Rows are points. Two turns around zero, p and q, are shown by what they do to some points. Write where each new point lands after one turn and then the other. Backwards means that the second turn is done in reverse. Each puzzle has new turns, and all numbers are rounded.

Turn p:
[12, 1, 32] -> [3, 5, 34]
[13, 19, -57] -> [32, -21, -49]
[5, -10, 11] -> [-7, -5, 13]
[11, -12, -20] -> [0, -23, -12]
[-45, 0, 32] -> [-32, 44, 10]
[4, 2, 2] -> [4, -1, 3]
Turn q:
[7, -31, 12] -> [-24, -22, 9]
[-18, 25, -41] -> [32, 12, -38]
[24, 24, 10] -> [21, 9, 27]
[-12, -19, 19] -> [-29, 0, 2]
Where do these land?
p, then q: [-35, 29, 8] -> [36, 29, -2]
p, then q: [30, -1, 42] -> [-28, 11, 42]
p, then q: [-12, -12, -21] -> [2, -7, -26]
q, then p: [27, 8, -22] -> [5, -30, 20]
p, then q: [-9, -24, -6] -> [-15, 2, -22]

Turn p:
[9, 25, -25, 19, -1, 17] -> [-8, 10, -21, 13, 11, 33]
[2, 9, 11, 28, -13, 43] -> [3, 8, 20, 40, 4, 31]
[-36, -2, 32, -43, 1, -10] -> [15, 4, 42, -40, 10, -24]
[-8, -31, -29, -25, -9, -4] -> [2, -34, -4, -30, -21, 8]
[-14, -8, -13, 21, 8, 3] -> [-28, -3, 2, 5, -7, 9]
[27, -2, 37, -32, 33, -39] -> [18, -3, -12, -9, 25, -68]
[19, 8, -13, 32, -19, -10] -> [-3, 18, -27, 21, -22, 10]
Turn q:
[-26, -14, -5, -13, 32, 8] -> [-13, -29, 1, 6, 32, 9]
[-7, 9, 15, 22, 27, -30] -> [5, 7, -1, 40, 16, -23]
[7, 35, -37, -20, -7, -30] -> [-20, 36, -35, -22, 13, -21]
[9, 27, 26, -25, 8, 15] -> [26, -2, 17, -27, 18, -20]
[24, -1, -24, 25, -27, 11] -> [5, 29, -9, -3, -29, 29]
[-39, -33, 30, 25, -3, 19] -> [-13, -32, 45, 30, -12, 16]
[31, -22, -3, -12, -30, 8] -> [12, -8, -15, -23, -39, 10]
Where do these land?
p, then q backwards: [18, -24, -14, -12, -3, -8] -> [15, -25, 9, -18, 0, -8]
p, then q: [0, -6, -21, 27, 14, 7] -> [-24, -1, 16, 10, 5, 22]
q, then p: [9, 72, 18, -36, -7, -22] -> [13, 29, -35, -46, 27, -47]
p, then q: [-11, -12, 17, -29, 22, -13] -> [-1, -26, -18, 7, 3, -32]
p, then q: [3, -23, -13, 37, -5, 57] -> [6, -10, 44, 27, -20, 46]
p, then q: [-21, -16, -13, -16, -10, -14] -> [-10, -19, 0, -26, -13, -11]
p, then q backwards: [2, 10, 27, 30, -9, -6] -> [-3, 16, 5, 34, -8, -19]

Turn p:
[-8, -3, -16, 23, -41, -1, 34, -20] -> [-30, -7, 11, 10, -43, -5, 22, -24]
[1, 40, 26, -6, 45, -1, -17, 55] -> [27, 17, -11, -11, 66, 27, 26, 25]
[28, -5, -32, -24, 15, 17, 8, -15] -> [43, -21, -9, -8, -24, -8, -9, -4]
[1, 2, -20, -28, 25, -7, 4, -23] -> [31, 1, -21, -3, -3, -21, -13, -21]
[-35, -18, 4, 23, -20, 1, 10, -17] -> [-40, -1, 2, 23, -12, 4, -8, -22]
[17, 6, 50, -5, 30, 7, -5, 23] -> [24, 25, 26, -4, 38, 27, -6, 16]
[-16, 3, -3, 8, -43, 14, -12, -22] -> [-37, 7, -13, -3, -36, 8, -8, 4]
[12, -25, -40, -13, 20, 12, -6, 7] -> [26, -45, -12, 1, -1, -11, -14, 4]
[-3, -6, -9, 43, -33, -19, -9, -29] -> [-40, 8, 4, 29, -32, -26, 6, 12]
[3, 6, 41, -21, 3, -24, -8, 41] -> [-5, 18, 22, -34, 48, 5, 4, 10]
Turn q:
[-23, 10, -33, -16, -21, -31, 17, -23] -> [24, -11, -23, -34, 14, -9, 27, -29]
[7, 2, -2, 4, -24, 29, -9, 30] -> [10, -5, 1, 17, -39, -10, -2, 21]
[0, -7, -5, 34, 25, 23, 10, 21] -> [-25, 7, -20, 29, 4, -6, 0, 31]
[14, 4, 13, 32, 6, 5, 7, 2] -> [-10, 12, 6, 29, 7, 7, 13, 11]
[-38, 41, 6, -4, 1, 7, 7, 21] -> [-10, 33, -10, -32, -24, -9, 21, 17]
[20, -13, 25, -30, -36, -32, -36, -50] -> [30, -13, 43, -6, -1, 24, -16, -66]
[-10, 15, 1, -27, 18, -6, 26, 23] -> [-9, -1, 5, -38, 7, -10, 6, 30]
[52, 10, -11, 35, 22, 32, 16, 10] -> [15, 9, -3, 50, 21, 8, -2, 52]
[-9, -5, -3, -30, -21, -48, -44, -7] -> [16, -2, 23, -25, -5, -30, -17, -56]
[-6, -56, 22, -3, 7, -8, 10, -9] -> [-39, -40, 8, 6, 10, 15, -10, -18]
[-7, 0, -13, 5, 24, 29, -4, -18] -> [-3, 12, -31, 5, 6, 19, -20, 9]
Where do these land?
q, then p backwards: [-12, 1, 15, -36, -12, -51, 9, 4] -> [11, -12, 2, -32, -22, -28, 33, 28]
p, then q: [-12, 46, 21, 2, 4, -8, 13, 20] -> [7, 13, -16, -23, 17, 21, 14, 38]
p, then q backwards: [24, -45, -15, -7, -8, -9, -48, -16] -> [16, -22, -18, -29, 22, 18, -19, 50]
q, then p: [-3, 8, -13, -47, 1, -17, -2, 54] -> [-11, 6, 20, -52, 34, -34, -12, 1]
p, then q: [-16, -34, -25, 22, 16, 4, -3, -7] -> [-21, -6, -14, 35, 7, -11, -3, -28]
q, then p: [-8, -30, 9, 13, -2, 25, 0, 0] -> [-30, -20, -9, 16, -9, 10, -7, 2]
q, then p backwards: [-7, 36, -32, -1, -29, 22, -31, -14] -> [17, 33, -11, -23, 22, 16, 7, -45]
q, then p: [11, -24, -7, 25, -6, -4, 8, 4] -> [-10, -12, 12, 32, 4, -7, 2, -6]
q, then p: [36, 18, 33, 5, 15, 25, 44, -36] -> [30, -16, 9, 13, 10, 72, 7, 7]
p, then q: [-14, 25, 13, 25, 21, 13, 11, -9] -> [8, 21, -21, 22, 5, 14, 19, 21]

Turn p:
[18, -11, -15, 22, 5, 1, -22, 2, 20, -30, -23] -> [-6, -18, 18, 23, -15, -3, 4, 20, -4, -21, -34]
[15, 14, 20, 20, -25, -47, 17, 42, 3, -2, 17] -> [8, 1, 34, -5, 56, -30, 15, -11, 15, 19, -13]
[-24, -40, 6, -30, -26, -13, 14, -36, 2, 13, -9] -> [20, 16, -3, -19, -48, -19, 15, -35, -14, 9, 15]
[13, 26, 0, 4, 26, -14, 10, 39, 40, -4, 27] -> [-21, -17, -13, 24, 46, -12, -3, -15, 37, -1, -19]
[33, -16, -5, 25, 26, 7, -3, 20, -3, -5, 30] -> [-9, 2, 12, 35, 23, -3, 7, 20, 23, -28, 18]
[-25, -20, 33, -11, 0, -6, 2, -9, -19, 26, -43] -> [20, 16, 27, -13, -31, 17, -31, -28, -13, 21, 9]
[-1, 8, -25, -38, -3, 64, 2, -10, -11, 12, -16] -> [5, -12, -41, -26, -39, 36, -8, 29, 19, 3, 16]
[-32, -5, -9, -9, -13, -31, 9, -40, -19, 46, -26] -> [32, 8, -8, -1, -26, -4, -7, -25, -46, 46, 20]
[20, 32, 37, 46, 0, -23, 24, 7, 26, -12, 25] -> [-1, 6, 16, 14, 67, 12, 29, -27, 2, -12, -27]
[-54, -8, -2, -12, 0, -3, 13, -19, -23, -5, -11] -> [-23, -1, 2, -25, -27, 3, -6, -21, -33, 19, 23]
[7, 5, -35, -7, -1, 44, -2, 1, -13, -12, -2] -> [-11, -20, -19, -9, -18, 19, 8, 41, 8, -7, 11]
[20, -2, -13, -40, 13, 18, -29, -25, -27, -19, -9] -> [13, -11, -22, -18, -26, -5, -29, 29, -13, -39, 11]
[11, 17, 10, 30, -3, 3, -35, 27, 23, -8, 39] -> [-26, 30, -2, 19, 39, -10, 6, 23, 18, -10, -31]
Turn q:
[0, -19, -14, -2, -3, -32, 5, -5, -30, 27, 0] -> [16, 1, 18, 10, -11, -28, -16, -14, -35, 7, -1]
[-26, -1, 21, 23, -8, -32, -13, 23, 9, -24, 0] -> [-11, -5, -17, -31, 35, -28, -10, -6, 4, -7, 22]
[-8, 18, -18, -32, 11, 17, 3, 22, -11, 12, -11] -> [3, 1, -10, 18, -12, 15, -9, 36, -12, 25, 7]
[37, 10, 24, -40, -2, 15, 18, 8, 42, 8, -24] -> [17, 0, 4, -27, -37, 9, 24, 35, 41, 21, -15]
[-23, -27, -20, -6, 8, -1, -43, -39, -20, 0, -4] -> [-4, -43, 1, 42, 13, -5, -4, -37, -12, 14, -6]
[6, 46, 36, 2, 16, 9, 28, 1, 30, 36, 4] -> [-16, 45, 16, -32, -9, 18, 39, 16, 6, 31, 3]
[44, 55, 43, 19, -6, 10, 4, 21, 4, 14, -17] -> [-31, 15, 45, -50, -16, 24, 9, 34, 15, -2, 17]
[8, -6, 27, 0, 17, 30, 42, 7, 7, -17, -27] -> [22, 12, 10, 4, 7, 2, 38, 39, 26, -19, 8]
[-8, -19, -11, -11, -6, -11, -15, -20, -25, -34, 43] -> [13, -29, -29, 4, 8, 12, -6, -34, -31, -26, -8]
[-31, -52, -30, 21, -30, 4, -31, -3, -19, -1, 34] -> [4, -8, -26, 38, 3, -12, -37, -61, -5, -22, 21]
[-25, -12, -47, 12, -32, -13, -8, -34, -11, -20, 7] -> [-25, -14, -26, 34, -1, -26, -15, -29, -18, -26, -25]
[25, 5, -9, 14, 34, 3, 10, 18, 25, -1, -5] -> [12, 24, 16, -10, 21, 15, -11, 19, 22, 5, -22]
Where do these land?
p, then q backwards: [9, -1, -40, -10, 42, 0, 24, -31, -3, -13, -8] -> [-19, -13, 2, -27, -28, 16, -23, -9, -41, -27, 4]
p, then q: [-30, 44, -17, 33, -4, -23, 8, -22, 14, -36, -27] -> [24, -16, 28, 56, 5, -29, 16, 14, -22, -3, 31]
p, then q backwards: [7, -6, 11, 32, 0, -30, -8, -31, 1, 27, -16] -> [-4, -22, -20, -5, 29, -2, 19, -14, -29, 27, 17]
p, then q: [13, -6, -5, 3, -13, 29, 9, -26, 20, -28, 12] -> [6, 7, -26, 13, -5, -11, 10, 30, 6, -33, -12]
q, then p: [-29, -6, 29, 12, 4, -17, 54, 30, 18, 13, -23] -> [6, -29, -19, 1, 63, -29, -9, -20, 13, 16, 1]
q, then p: [-14, -11, 22, -30, -11, 25, -27, 7, 40, 28, 27] -> [22, 16, -55, 15, -17, 5, 38, 3, 11, 19, 0]
q, then p backwards: [6, -27, 18, 1, 15, 15, -24, 15, -43, -7, 51] -> [15, 11, 27, -2, 34, 0, 39, -38, -31, 16, -18]
q, then p: [7, 13, -11, 7, 22, -6, -18, 10, -39, -4, 4] -> [-13, 23, 16, -2, -1, 12, -27, 18, 1, -18, 20]
p, then q: [10, -10, 21, -30, -2, -18, 26, 0, 2, -5, 11] -> [12, -15, -6, -15, -4, 1, 18, -15, -4, 1, -38]
q, then p: [-9, -30, -2, 23, -17, -10, -23, 20, 20, -19, -10] -> [-11, 1, -17, 30, -9, -34, -6, -12, -10, -19, -23]
q, then p backwards: [-53, 2, -8, -25, 22, 0, 3, -7, -61, 26, -23] -> [-9, -4, -55, 46, 15, -40, 1, -23, -29, 24, 3]
p, then q: [16, 13, -28, -19, -35, 15, 2, 23, 18, 28, 8] -> [12, 36, 1, -4, -21, -13, -27, 15, 22, 26, -24]
p, then q: [66, 26, 9, 3, -22, 20, -25, 13, 13, -10, -5] -> [20, -7, 11, -15, 16, 6, -20, 56, 48, -2, -14]
